Each row of a before or after table is a point. The points were changed in one or more steps. Then noise was added and the rows were shuffled. The steps act on columns, c1 being the first. Write out the steps. A step turns or swaps two columns, mirrors them in a line or flattens them onto one, adds a multiple of one to another, or multiplies or shifts one. Angles are multiples of 10 degrees, from the lower column toward the higher: turns from -170 to 170, lines from 10 to 170 but not 90. Use the fewest steps. Two steps may share a column if one is a turn and the other turns, adds or multiplies; they go together, in the order done. Otherwise the lowest column goes first.
(in the rows, 128 means zero)

Before:
[[144 146]
 [111 125]
 [184 106]
 [ 81 184]
 [181 105]
 [ 92 166]
 [ 79 177]
 [119 111]
 [134 168]
 [133 146]
 [183 107]]
After (11 x 2):
[[184  79]
 [ 92 184]
 [113 133]
 [ 81 209]
 [133 141]
 [144 140]
 [134 163]
 [180  78]
 [119 115]
 [185  76]
 [ 79 203]]
Steps: add -0.5 times c1 to c2

Before, 8 rows:
[[101  70 194 186  60  83]
 [ 98 162 111 136  57 107]
 [109 142 109 199  71 127]
 [177 151  95 146 164 147]
 [ 79 145  96 114 143 133]
 [179 144 178 138 163 164]
 [158 137 209 132 177  77]
 [182  98  98 131 138 160]]
After, 8 rows:
[[179 100  90  90 199 195]
 [172 158 135 126  88  94]
 [159 179 107  72 160 101]
 [ 79 116 153 147 143  98]
 [174 161 129 109 209 109]
 [ 82 169 152 165 128 183]
 [105 163  78 176 121 219]
 [ 88 176 147 170 137  88]]
Steps: turn c1 and c4 by -160 degrees; turn c4 and c5 by -120 degrees; shift c2 by 20; swap c3 and c6

Before, 13 rows:
[[146 137 134 133 118 120  92 144 121]
 [103  72 141  67 166  92 187  50  94]
 [ 77 162  65 129 192 133 126 190 111]
 [144 155 104 152 176 154 110 105 143]
 [ 36  97 126  48 150 133 170 110  85]
 [104 163 110 160 158 111 108 166 177]
 [ 11  70 103 127 180 113 187 149 101]
 [152  57 147  60 179  84 210  88  69]
 [ 98 144  47 168 148 127 108 164 133]
 [136 126 143 137 159 186 108 162 145]
 [ 52  86  44 112 142 140 158 160 142]
 [141 158 134 169 113 157 142 118 106]
 [141 118 117 159 181 131  62 131 104]]
After, 13 rows:
[[146  61 145 152 180  47 210  81  68]
 [139 156 136 113 110 177 141 117 104]
 [150 137 139 116 114 124  95 140 123]
 [106 146  48  99 148 153 106 168 134]
 [143 126 143 158 159 175 110 161 143]
 [140 157 105 122 174 163 111 103 143]
 [ 90  75 142 151 167  63 187  55  92]
 [ 62  86  42 146 141 126 153 176 146]
 [ 19  70  98 118 178 113 188 169 100]
 [ 34  98 127 193 149  80 171 124  85]
 [ 91 163  66 132 196 130 128 195 114]
 [109 162 113  95 158 136 111 168 177]
 [143 116 120 106 182 147  61 129 105]]
Steps: turn c1 and c8 by -10 degrees; mirror c4 and c6 in the line at 70 degrees
